Rows are points. The ring and each string are closed loops that go straight from each point to the next, and from the last back to the first. Before rounding, they use only three directions, however many columns there are. How many times does the string pass through the ring? Passing back the other way cancels.

Ring, 6 rows:
[[ 36   9  15  18]
 [ 41   7 -14  21]
 [ 20  -1 -24  17]
 [ -7  -6 -11  15]
 [-20 -10  16   2]
 [ -2  -5  26  -3]]
String, 21 rows:
[[ 31  12  11  34]
 [ 50  20   5  47]
 [ 57  15 -13  32]
 [ 60   9 -25  18]
 [ 55  13 -14  30]
 [ 55   6 -20  12]
 [ 34   1  -8   6]
 [ 24   5   5  18]
 [ 28  11  17  30]
 [ 36  15  28  29]
 [ 34  14  42  23]
 [ 16  11  39  27]
 [ 12   5  40  13]
 [ 10  -2  36  -5]
 [ 12  -9  17 -18]
 [ 14  -8   4 -13]
 [ 13   0  11   9]
 [ 16   3  17  15]
 [ 19  -3   1  -1]
 [ 30  -2  -1  -3]
 [ 22  -1   0   6]]
Times through: 2

Ring:
[[ -1 -13 -27  18 -14  -3  -4  -2]
 [ -2  15 -29  12   5  19 -10 -25]
 [ -3  28 -20   5  19  39 -10 -37]
 [ -9  28  -4  -2  24  50  -3 -36]
 [-18  14   9  -6  16  41   9 -19]
 [-26  -9  14  -4  -2  18  20   6]
 [-22 -32  10   4 -20  -4  22  24]
 [-14 -40   0  11 -26 -12  16  26]
 [ -5 -35 -13  17 -24 -12   6  18]]
String (26 x 8):
[[-12   2   0   2   6  29   5 -12]
 [-13   2  11  -3  12  41   8 -14]
 [-15  -3  24  -7  14  48  13 -10]
 [-18  -9  19  -4   6  35  15  -2]
 [-35 -13  27 -10  -3  18  30  13]
 [-37 -10  16  -7  -9   4  30  16]
 [-31  -5   1  -1  -9   0  21   9]
 [-14  -7   2   3  -1  19   9  -2]
 [-13 -10  18  -3   7  38  12  -5]
 [-26   1  27 -12  12  42  21  -5]
 [-29  13  20 -12  15  40  19 -12]
 [-30  16   3  -7   7  22  16 -10]
 [-18   3  -7   3  -1  13   9  -6]
 [-20  22  -4  -3  13  31   6 -22]
 [-18  40  -8  -5  26  45   0 -38]
 [-17  10 -10   3   2  16   6 -12]
 [ -6  12  -9   5  11  33  -3 -23]
 [ -8   4  -9   6   5  24   1 -15]
 [-14  13 -14   4   5  19   2 -17]
 [ -2  14 -11   6  14  37  -6 -27]
 [  5  30 -14   5  29  59 -16 -47]
 [ -2  44 -16   1  34  60 -14 -53]
 [-11  43 -12  -3  29  52  -7 -45]
 [-19  19  -9   0  10  25   5 -19]
 [-14   9  -5   2   6  25   5 -14]
 [-21  10  -4  -1   4  19  10 -10]]
Times through: 3

Ring, 10 rows:
[[-22 -13 -20 -24 -15 -12   8   7  -9   7   1  -7]
 [ -9  -9 -15   1 -15 -14  -1  -2  -2  12 -18   9]
 [  3  -5  -7  22 -11 -16  -9  -7   2  12 -29  20]
 [ 15  -2   6  39  -1 -18 -18  -8   5   6 -31  24]
 [ 18  -1  14  38   6 -17 -19  -6   4   1 -23  19]
 [ 17  -2  17  30  11 -14 -16  -3   1  -2 -11  11]
 [  6  -6  14   5  12  -9  -7   4  -5  -5   9  -5]
 [ -6 -10   6 -15   8  -8   1   9 -10  -5  20 -16]
 [-24 -14 -10 -37  -4  -9  11  14 -15  -3  23 -23]
 [-27 -15 -17 -36 -11 -10  12  12 -14   2  15 -19]]
String (23 x 12):
[[-41 -18 -22 -57 -12 -11  19  21 -21  -4  29 -34]
 [-42 -18 -20 -55 -10 -14  16  24 -23 -10  29 -36]
 [-22 -12  -9 -20  -6 -18   2  14 -14  -7   7 -15]
 [ -2  -9  -1  -6  -1  -6   2   0  -3   8   4  -2]
 [ -5 -11  -5 -22  -1   1  10   0  -3  14  16  -8]
 [-38 -18 -23 -56 -13  -8  20  17 -18   1  27 -30]
 [-51 -20 -31 -60 -21 -18  19  24 -24  -6  20 -33]
 [-33 -16 -28 -39 -21 -12  15  11 -13   8   6 -14]
 [-11 -12 -21 -13 -18  -5   8  -5   0  23 -10   7]
 [-19 -11 -25  -8 -23 -17   3   1  -5  13 -20   7]
 [-21 -10 -21  -2 -20 -25  -3   6  -9   2 -22   5]
 [-14  -9  -8  -1  -9 -21  -4   7  -9  -3 -10  -1]
 [  9  -5   1  17  -3  -9  -7  -7   3  12 -15  14]
 [ 21  -2   1  42  -7 -11 -15 -18  12  21 -38  34]
 [ 18  -1  -3  50 -12 -18 -19 -17  11  18 -50  39]
 [  2  -5  -8  29 -13 -22 -14  -5   1   8 -37  23]
 [-16  -9 -11   3 -12 -24  -6   7  -9  -4 -17   2]
 [ -4  -8  -4   4  -5 -14  -4   1  -4   4  -9   4]
 [ 12  -6  -3  17  -6  -4  -4 -13   7  22 -18  20]
 [ -8  -9  -5  -2  -5 -14  -2   3  -6   3  -5   0]
 [-25 -13 -17 -21 -14 -18   4  11 -13  -1  -1 -10]
 [-46 -18 -31 -52 -21 -17  17  20 -21  -2  14 -26]
 [-40 -18 -26 -57 -16  -9  20  18 -18   2  24 -29]]
Times through: 2

Ring, 6 rows:
[[-27  35 -43   1   1  31  24  24  -9  -8   4 -12 -14  28]
 [-25  24 -31   8   3  29  21  16 -10 -12  -6  -5  -7  18]
 [ 14  -3   5  -1  11  -6 -14  -6 -15   9  -4  11 -16 -19]
 [ 29  -2  11 -15  10 -24 -28 -11 -11  21  11  15 -29 -25]
 [ -5  32 -21 -17  -5  -4   1   4   0   2  23  11 -27   9]
 [-22  45 -41 -13  -8  14  18  17   1  -5  23  -1 -24  27]]
String:
[[-27  36 -36  -1  -4  22  22  15  -3 -13   8   0 -14  24]
 [-11  26 -29  -5   3  15  10  15  -9   1   8  -5 -19  14]
 [-16  27 -38  -1   5  26  16  23 -12   1   4 -15 -17  21]
 [-26  29 -41   6   5  35  24  25 -12  -7  -2 -15 -11  25]
 [-11  18 -29   3   8  23  11  18 -14   1  -2 -11 -14  12]
 [-30  22 -33  15   5  38  26  19 -13 -16 -13  -9  -2  20]
 [-35  24 -29  17   1  35  28  12  -9 -25 -14   0   2  20]
 [-23  21 -21   9   1  22  17   7  -8 -16  -6   5  -5  12]
 [ -4  15 -15  -2   5   7   2   6 -10   1   3   3 -17   2]
 [  9   1  -3   0  12   1  -9   0 -15   8  -4   4 -16 -12]
 [  3  13 -13  -6   6   2  -4   5 -11   7   6   3 -20  -2]
 [  1  11  -8  -3   5   1  -3   0 -10   2   2   9 -17  -4]
 [ 22  -7  14  -4  12 -15 -22 -12 -14  12  -2  17 -19 -26]
 [ 45 -20  28 -12  18 -33 -42 -19 -18  30   2  18 -28 -43]
 [ 56 -22  28 -19  20 -40 -50 -17 -19  40   8  15 -35 -47]
 [ 36  -5  10 -17  13 -25 -32  -8 -14  29  12  10 -32 -28]
 [ 58 -15  28 -28  15 -48 -53 -20 -14  43  19  20 -41 -46]
 [ 28   7  11 -24   3 -33 -29 -15  -4  20  23  24 -34 -23]
 [ -2  24 -13 -13  -2  -5  -2  -1  -2   1  17  14 -23   2]
 [ -2  23 -17 -11   0   0  -1   4  -5   3  14   7 -23   4]
 [  2  20 -17 -12   3   0  -3   6  -7   8  14   4 -25   3]
 [-15  31 -25  -8  -4   9  10   7  -2  -6  13   7 -19  14]
 [-28  46 -36 -10 -11  13  21  11   4 -14  21   8 -19  27]
 [-15  33 -29  -8  -3  11  11  11  -3  -4  14   3 -20  16]
 [-11  32 -31 -11  -1  10   8  13  -5   2  16  -1 -23  16]
 [-16  42 -45 -15  -3  17  15  24  -4   4  23 -11 -27  28]
 [-35  54 -60 -10  -7  32  31  31  -1  -8  21 -15 -22  44]
 [-40  51 -56  -3  -7  35  34  28  -1 -15  14 -11 -15  42]]
Times through: 2

Ring, 7 rows:
[[ 24  12   5 -12  -6 -25   5  25  -8  -9   0 -20   2 -11]
 [  6  17  10 -19 -18 -17 -13   6 -10   1   3  19   1  -7]
 [-13   8  15 -13 -19  -7 -30  -8  -5  16   3  36  -7  -6]
 [-20   6  19  -7 -17   1 -40 -17   2  20   3  33  -9  -4]
 [-15   3  19  -3 -11   1 -35 -13   5  17   2  16  -8  -5]
 [  5  -6  10   2   0 -15  -8  16   3   8  -3 -23 -10 -14]
 [ 22  -1   4  -3   2 -27   9  32  -3  -3  -3 -36  -5 -16]]
String:
[[  7  -9   7   2   1 -21  -2  24   0   9  -4 -23 -12 -17]
 [  6   1   9  -5  -6 -17  -9  14  -2   6  -1  -9  -6 -12]
 [ 13   9  11  -7  -5 -15  -8  12  -1  -2   0 -18   0  -8]
 [ 25   2   5  -2   3 -25   9  31  -1  -8  -3 -44  -2 -14]
 [ 28  -8   0   2   8 -33  20  45  -3  -5  -6 -54  -7 -21]
 [ 17  -9   2   1   3 -29  11  37  -3   3  -5 -36 -10 -20]
 [ 10  -4   6  -2  -2 -21  -1  23  -2   5  -3 -19  -9 -16]
 [  7  10  13  -7  -7 -10 -15   4   1   1   1  -9  -1  -6]
 [  4   1  14   2  -1  -8 -15   6   7   5  -1 -23  -5  -8]
 [ -8  -3  18   5  -2  -1 -27  -5  10  14   0 -12  -9  -7]
 [-18   5  23  -1 -10   8 -43 -22  10  17   3  13  -7  -1]
 [-18  16  24  -9 -17  10 -47 -30   6  13   6  29  -1   4]
 [ -7   7  15  -8 -13  -6 -26  -5   0  12   2  15  -6  -6]
 [-10  -4  12  -4 -10 -12 -21   5  -1  19   0  15 -13 -13]
 [-30  -2  18  -6 -19   0 -42 -16   0  31   3  48 -16  -8]
 [-30  12  23 -13 -25   8 -53 -32   1  25   6  58  -7   1]
 [-21  13  21 -12 -22   4 -44 -25   0  18   5  44  -5   0]
 [ -7  10  16 -10 -15  -5 -28  -7  -1  11   3  19  -4  -5]
 [-10   1  14  -6 -12  -8 -25  -1   0  16   1  16 -10  -9]
 [-18  -4  16  -2 -11  -4 -31  -5   3  23   1  19 -14 -10]
 [-23   2  23   0 -12   8 -45 -24  10  22   3  21  -9  -2]
 [-15   7  23   0  -9   9 -41 -22  11  14   3   5  -4   1]
 [ -1 -15  10  10   5 -13 -10  17   8  14  -4 -30 -16 -16]]
Times through: 0
String (27 x 14):
[[ 22  30  11 -22 -16 -16  -8   6 -10 -15   4  -1  13  -1]
 [ 23  28   8 -24 -17 -21  -3  12 -13 -13   4   3  10  -4]
 [ 15  33  13 -26 -21 -14 -15  -2 -12 -11   6  18  12   1]
 [  4  20  14 -17 -17 -10 -20  -3  -6   0   4  15   3  -3]
 [  2  17  14 -15 -16 -10 -21  -3  -5   3   3  15   1  -4]
 [ -3  25  16 -22 -24  -6 -30 -13  -9   4   6  39   4   0]
 [-13  15  14 -21 -26  -9 -31 -10 -10  15   5  53  -4  -5]
 [-15   3  12 -13 -20 -12 -26  -2  -7  20   2  41 -11 -10]
 [ -8  -1  11  -8 -13 -14 -19   6  -4  16   0  19 -11 -12]
 [ -8  10  16 -11 -16  -6 -28  -7  -2  12   3  23  -4  -5]
 [-15  16  21 -13 -20   3 -41 -23   0  13   5  36  -2   1]
 [-31  13  26 -10 -23  12 -56 -37   5  24   7  52  -6   3]
 [-26  -2  20  -3 -14   2 -42 -17   5  26   2  32 -14  -6]
 [ -9  -3  13  -3  -9 -10 -22   3   1  17   0   9 -12 -11]
 [ -6  -1  13  -3  -8  -9 -21   3   1  14   0   5 -10 -10]
 [-13  -7  16   3  -5  -4 -27  -2   7  19  -1   1 -13 -10]
 [-11  -1  19   3  -4   2 -31  -9  10  15   1  -5  -9  -5]
 [ -2 -16  10  10   5 -13 -10  17   8  16  -4 -27 -16 -17]
 [  4  -9   7   1  -1 -20  -4  22   0  11  -3 -17 -13 -17]
 [  4   4  11  -6  -7 -14 -12  10  -1   6   0  -6  -5 -10]
 [  6   0   9  -5  -5 -18  -8  16  -2   6  -1 -10  -7 -13]
 [ 17 -15   0   3   6 -31  14  42  -3   5  -6 -40 -14 -24]
 [ 31 -12  -3   3  10 -38  27  53  -4  -5  -7 -60 -10 -25]
 [ 28  -9  -2  -1   6 -37  23  49  -6  -4  -6 -48  -8 -23]
 [ 13   3   6  -7  -5 -22   0  22  -5   1  -2 -15  -5 -14]
 [ 14  17  11 -13 -11 -14 -10   7  -5  -5   2  -5   4  -5]
 [ 24  23   8 -18 -11 -20  -1  15  -9 -14   2 -12   9  -5]]
Times through: 2

Ring, 7 rows:
[[ 16  12  -3   0  44 -17  29  -1   2  16 -19  -5  31 -14]
 [ 13   8   6  -4  39 -18  25  -3   1  12  -7  -8  30 -16]
 [ -5  -6   7 -15  -5   5  -5   8  -3   2  26  -1  -3  -7]
 [-13 -14   9 -19 -25  13 -22  14  -7   0  39   3 -22   1]
 [-12 -15  12 -17 -23   8 -25  15 -10   3  35   3 -25   7]
 [ -1  -2  -4  -8  -1   3  -7  14  -5  10   7   4  -9   4]
 [  5   6 -11  -4  15   0   7  11  -1  13  -7   4   5  -2]]
String, 23 rows:
[[ -2  -8  13 -12   2  -5  -7   8  -7   7  20  -2  -5  -1]
 [-16 -22  23 -21 -31   8 -33  14 -12  -1  50   1 -30   6]
 [-24 -22  10 -25 -52  26 -41  21  -9  -6  60   6 -41   6]
 [-16 -11  -5 -19 -35  25 -25  19  -4  -2  38   8 -27   2]
 [ -5  -6   3 -13  -8   6  -9  11  -4   5  22   2  -9  -2]
 [-19 -14  -3 -20 -41  26 -30  21  -5  -2  43   8 -32   4]
 [-22 -20   6 -23 -48  24 -39  22  -9  -3  52   8 -40   8]
 [-16 -10  -9 -17 -36  26 -26  22  -5   0  33  10 -30   5]
 [ -1  -5   8 -11   3  -3  -5   9  -6   8  15  -1  -3  -1]
 [  0  -8  14 -10   6  -9  -8   8  -8  10  14  -2  -6   3]
 [ -4  -1  -9 -10  -7  11  -7  15  -3   7  12   6  -9   0]
 [ -2   4 -21  -6  -5  14  -4  19  -1  10   0   9 -10   3]
 [  9   9 -13  -1  25  -5  13  10  -1  16 -17   3  11  -2]
 [ 13   8   0  -1  36 -16  19   3  -1  17 -15  -3  20  -6]
 [  6   3   1  -6  19  -7   8   6  -2  11   0  -1   9  -5]
 [  3  11 -27  -4   9  12  10  15   3  11 -10   8   5  -5]
 [ 12  17 -27   2  30   0  23  10   4  17 -28   5  19  -7]
 [ 14  10  -6   1  36 -14  19   5  -1  18 -20  -1  19  -4]
 [  7   8 -14  -1  19  -2   8  12  -2  16 -15   5   5   1]
 [  2   0  -4  -5   8  -2  -4  13  -6  14  -1   4  -6   6]
 [ -2  -8   9  -9  -1  -4 -14  13 -10  11  13   2 -14   9]
 [-14 -11  -4 -15 -31  19 -27  22  -8   4  29   9 -31   9]
 [-10  -8  -3 -15 -21  15 -18  17  -5   4  26   6 -20   3]]
Times through: 0

Ring, 7 rows:
[[ 23 -14   5   0  -1 -20   2  24 -18   1   5   1 -14 -14]
 [ 17  -1   5  13  11  -9 -15   5  -3  12   5  -8 -11 -12]
 [ -9  11  -5  14  11   1 -18 -14   7  13  -3 -10   6   0]
 [-28  11 -26   5   4  -5   2 -15 -12  -8 -11  -7  22   7]
 [-32   2 -30  -9  -8 -14  21  -2 -26 -20 -13   2  25   9]
 [-12 -10  -5 -15 -14 -14  15  14 -14  -3  -6   7   9   3]
 [ 12 -16   7 -10 -10 -17   8  24 -14   3   2   6  -8  -7]]
String (30 x 14):
[[-32   4 -17  -7  -7  -4   8  -7  -7  -3 -12   0  23  11]
 [-42   2 -41 -14 -11 -17  31  -2 -35 -30 -17   4  34  14]
 [-34  -2 -45 -15 -12 -25  38   6 -47 -39 -15   5  30   9]
 [-23  -5 -34 -13 -10 -23  31  10 -40 -30 -11   5  21   5]
 [ -9  -4  -5  -5  -5 -10   4   6  -8   2  -5   1   7   1]
 [ -9  -6   9  -9 -10  -3  -2   7   6  15  -4   3   4   3]
 [ -7 -13  16 -17 -17  -4   2  15   7  18  -3   8   2   4]
 [  0 -18   1 -20 -18 -20  20  27 -20  -5  -3  10   1  -2]
 [  7 -20  -3 -17 -15 -25  22  31 -29 -11  -1   9  -3  -6]
 [  8 -15 -15  -9  -8 -28  23  26 -38 -21  -1   5  -1  -8]
 [  3  -7   1  -3  -4 -12   2  12  -9   4  -1   1  -1  -4]
 [ 14 -12  20  -4  -5  -8  -8  17   5  20   4   2 -11  -7]
 [ 17 -11  20  -2  -3  -8 -10  17   5  21   5   1 -14  -9]
 [ 37 -18  11   2   1 -24   0  31 -20   3  10   1 -23 -20]
 [ 37 -16  -8   6   6 -32   9  30 -40 -16   9  -2 -20 -23]
 [ 29 -10 -11   9   9 -29   6  22 -36 -15   6  -4 -14 -19]
 [ 11  -5 -10   6   5 -19   2  11 -22  -7   1  -4  -4 -10]
 [  0  -2   2   2   1  -7  -6   4  -1  10  -1  -3   0  -3]
 [  4  -1  12   6   3  -1 -17   1  11  22   1  -5  -4  -4]
 [ 11   4  20  15  11   5 -31  -5  24  34   4 -10 -10  -7]
 [ 10  10  11  23  19   5 -34 -13  19  28   4 -15  -8  -8]
 [  0  12 -10  21  18  -4 -19 -13  -1   7  -1 -14   2  -5]
 [ -7   7 -16  11  10  -9  -5  -7 -11  -3  -4  -8   8  -2]
 [ -7   3   0   4   2  -3  -9  -3   4  12  -3  -5   5   0]
 [-13   7   6   7   4   6 -19 -12  18  23  -4  -7   7   4]
 [-28  16 -10  10   7   7 -15 -23  12  13  -9 -10  19   9]
 [-44  19 -60   9  10 -15  19 -23 -39 -38 -18 -10  38  11]
 [-31   9 -47   2   3 -18  21 -10 -38 -33 -14  -5  29   7]
 [-22   4 -27  -1   0 -13  12  -4 -22 -15 -10  -3  19   5]
 [-14   2   0  -2  -3  -1  -6  -3   5  12  -6  -2   9   4]]
Times through: 5

Ring, 10 rows:
[[ -6   7 -12  -2   2   6  17 -14 -37  14  12  -2  -5 -14]
 [ -1   7  -6   3   2   7  23 -16 -26  11   9   8  -6 -12]
 [  6   5   3   8   3   6  23 -12  -5   3   1  19  -6  -4]
 [  5   3  12   9   4   1  15  -5  17  -7  -5  25  -3   6]
 [ -2   1  17   7   5  -5   2   4  30 -15  -9  21   2  11]
 [-10   0  15   1   5 -10 -13  11  31 -18  -9  11   6  15]
 [-13  -2   8  -6   6 -13 -25  16  20 -13  -7  -3   7  17]
 [-13  -2  -4 -11   5 -11 -27  13   0  -3  -2 -14   5  14]
 [-12   0 -12 -12   4  -6 -17   5 -22   7   5 -18   1   3]
 [-11   4 -15  -9   3   1   1  -6 -37  13  11 -13  -2  -8]]
String:
[[ -6  -1 -22 -15   4  -4 -19   3 -36  17   7 -25  -3   5]
 [-21   2 -18 -17   3  -6 -19   4 -37  11  11 -28   3  -3]
 [ -4  -5 -19 -17   5  -9 -33  13 -20  11   0 -27   0  16]
 [  7  -6 -10  -8   6  -7 -24  11  -1   6  -6 -10  -3  22]
 [-11   3  -2  -5   4  -4  -4   1  -9   0   3  -3   1   1]
 [-27   6  -7 -11   3  -5  -6  -1 -28   2  12 -16   5 -11]
 [-15   0 -23 -19   4  -6 -22   4 -43  16  11 -32   0   0]
 [  9  -4 -19 -11   5  -3 -19   5 -21  17  -1 -16  -6  15]
 [  7  -2  -9  -4   5  -2  -9   2  -8   9  -2  -3  -5  12]
 [-17   8  -7  -4   2   1  11 -10 -31   7  13  -4   0 -15]
 [-24  11  -5  -2   1   4  22 -16 -37   6  18  -1   1 -25]
 [ -1   3  -3   0   4   1   7  -5 -11   5   3   5  -3   0]
 [ 24  -2  -6   5   5   5   7  -5   0  11  -7  13 -12  15]
 [ 18   5   2  14   3  12  37 -20  -7   9   1  29 -12  -5]
 [  0   9   9  12   3   8  36 -18  -4  -1   4  28  -5 -13]
 [-16   9   7   4   3   1  19 -10  -8  -5   7  13   2 -13]
 [  4   1   3   3   4  -1   3  -1   7  -1  -4  12  -3   8]
 [ 22  -1   8  11   5   3  12  -3  23  -2 -11  27  -8  16]
 [ 15   3  12  14   4   6  25 -10  18  -4  -7  33  -7   5]
 [-11  10  10   9   2   5  30 -15  -6  -4   7  21  -1 -16]
 [-11   7   4   3   3   2  16  -9  -9  -2   6  10   0  -9]
 [ 13  -2  -2   2   5   0  -1   1   5   4  -6   9  -6  14]
 [ 20   0  -8   5   4   8  16 -11 -13  15  -1  12 -12   5]
 [ -8  12 -16   2   0  14  40 -29 -60  22  22   2  -9 -32]
 [-28  12  -6  -3   1   4  22 -17 -43   7  20  -4   2 -28]
 [-13   5  -5  -4   3   0   5  -6 -22   4   8  -3   0  -8]
 [  8  -3 -10  -5   5  -2 -12   4  -9  10  -3  -5  -5  14]]
Times through: 2

Ring, 7 rows:
[[-11  -5  -9 -10  13  -7  -3  -3   0  -7   9   9  -7   8]
 [ -7 -24 -19 -11  10 -18  13   4  10   9  12  10 -10  -3]
 [ -4 -19 -20  -3   9 -22  17   4  12  22  10   1   0  -8]
 [ -6   6  -9   7  15 -17   7  -1   4  27   5  -8  16  -2]
 [-10  27   1   9  22  -9  -7  -8  -5  20   3  -9  24   9]
 [-13  31   5   6  24  -2 -15 -11 -10   7   3  -6  21  15]
 [-12  10  -2  -5  17  -1 -12  -8  -6  -9   6   4   1  13]]
String:
[[ -6  14  -1   3  10   1 -13  -8  -4 -11   1  -8   4   7]
 [-15  13  -2  -4  24  -8  -6  -6  -5   9   9   6  10  13]
 [-23  17   0 -12  36  -8  -8  -8 -10  11  14  19  10  24]
 [-11   6  -2  -8  12   3 -15  -8  -6 -24   5   5  -7  13]
 [  0   0  -6   1  -5   5 -14  -6   0 -32  -2 -11 -11   0]
 [ -8  -3  -9  -5  12  -8  -1  -3   1  -1   7   3  -2   4]
 [-18 -19 -17 -19  26 -21  14   3   5  21  20  25  -5   8]
 [-16 -33 -23 -22  21 -25  22   7  10  21  22  28 -13   3]
 [ -2 -27 -20  -9   0 -12   9   3  11  -7   8   4 -17  -7]
 [  3 -10 -12   2  -6  -3  -4  -2   6 -19  -1 -12 -10  -7]
 [-11 -14 -16  -8  19 -22  15   3   7  26  14  10   3   0]
 [-10 -32 -27 -11  20 -35  32  10  16  46  20  16   0  -7]
 [ -4 -30 -26  -5  11 -31  29   9  17  38  14   5   0 -13]
 [  1  -7 -13   4   0 -10   3  -1   7   0   1 -12  -1  -8]
 [ -7   1  -9   1  13 -12   2  -2   3  12   6  -3   6   1]
 [ -9   2 -11   1  20 -20  10   0   4  32   9   0  15   1]
 [-15  11  -9   4  33 -29  17   0   3  60  13   3  30   4]
 [ -8  23  -3  13  22 -17   3  -5   0  38   3 -13  30   2]
 [  1  10  -4   9   1   0 -11  -6   0 -12  -4 -18   4  -1]
 [-12  13  -4   2  22 -13   0  -5  -2  21   7   0  16   8]
 [-19  34   4   5  37 -13  -5  -9  -9  36   9   1  33  17]
 [-16  27   2   3  30 -10  -7  -8  -8  23   7   1  24  15]
 [-22  43  10   3  40  -6 -15 -13 -15  24   8   3  32  25]
 [ -8  32   7   7  13   8 -25 -13 -11 -18  -3 -13  11  14]]
Times through: 5

Ring, 10 rows:
[[-13  20   1  -4  -1  -8  -1  -8  -7 -10   2   6  18   0]
 [-20  32  13   9   4  -8   5  -5  -9  13   6   3   9   3]
 [-24  34  18  16   5  -8   8  -1  -8  26   7   2   2   6]
 [-26  27  19  20   2  -9  10   4  -7  38   7   2  -6  11]
 [-24   5  14  15  -2 -10  12  11  -3  39   6   5  -9  18]
 [-20 -10   8   7  -4 -10  11  14  -2  31   5   8  -4  21]
 [-13 -23   0  -5  -6 -10   9  13   0  12   3  11   6  21]
 [ -8 -26  -9 -14  -8 -10   4   8  -1  -6   1  13  14  16]
 [ -4 -14 -15 -20 -10 -10  -3  -2  -2 -26  -3  13  21   5]
 [ -5  -3 -13 -18  -9  -9  -4  -6  -4 -26  -3  11  22   1]]
String (26 x 14):
[[-13 -25  -4  -4 -12 -11   6  14   1  16   0  11  -2  19]
 [-20 -27  14   7   2 -10  20  23   0  39  11  10  -1  35]
 [-22  -9  19  11   7  -9  19  17  -3  38  12   7   2  30]
 [-18   1   6   5  -5 -10   7   7  -3  21   3   7   0  13]
 [-19   5   3   6 -10 -10   3   5  -3  22  -1   6  -7   8]
 [-27  21  15  21  -5 -10   8   7  -4  44   3   2 -16  10]
 [-34  38  36  33  13  -8  19   8  -9  60  15  -2  -8  18]
 [-29  35  31  24  15  -7  17   4  -9  43  15   0   3  17]
 [-19  19   9   7  -1  -9   5   0  -6  16   4   5   4   7]
 [-17  24   2   4  -7  -9  -1  -5  -6   8  -1   5   2  -2]
 [-23  48  20  15   9  -7   6  -9 -11  16   8   0  11   0]
 [-26  50  32  19  22  -6  14  -7 -13  22  17  -1  19   9]
 [-21  26  18  10  10  -7  10  -1  -9  17  11   3  14  11]
 [-17  17   4   3  -3  -9   2  -2  -6   8   2   6   6   4]
 [-17  24   2   4  -7  -9  -1  -5  -6   8  -1   5   2  -2]
 [-17  18   1   4  -9 -10  -1  -3  -5   9  -2   5   0   0]
 [-17  12   4   4  -5  -9   3   1  -5  13   1   6   3   6]
 [-28  25  26  21  10  -8  15   7  -7  42  12   2  -1  17]
 [-31  22  30  27  10  -9  19  12  -6  55  13   1  -7  22]
 [-20   6  11   9  -1  -9   9   7  -4  26   5   6   0  15]
 [-16   0  -1   2 -11 -10   2   5  -2  16  -2   8  -4   8]
 [-18 -13   3   5  -9 -11   8  14   0  29   2   9  -8  18]
 [-20 -26  13   6   1 -10  18  22   0  37  10  10  -1  33]
 [-18 -23  12   3   4 -10  17  18  -1  28  11  10   6  31]
 [-15  -7   3  -1  -3 -10   7   8  -3  13   4   9   6  16]
 [-12 -10  -6  -5 -13 -11   1   5  -1   5  -3  10   1   9]]
Times through: 4
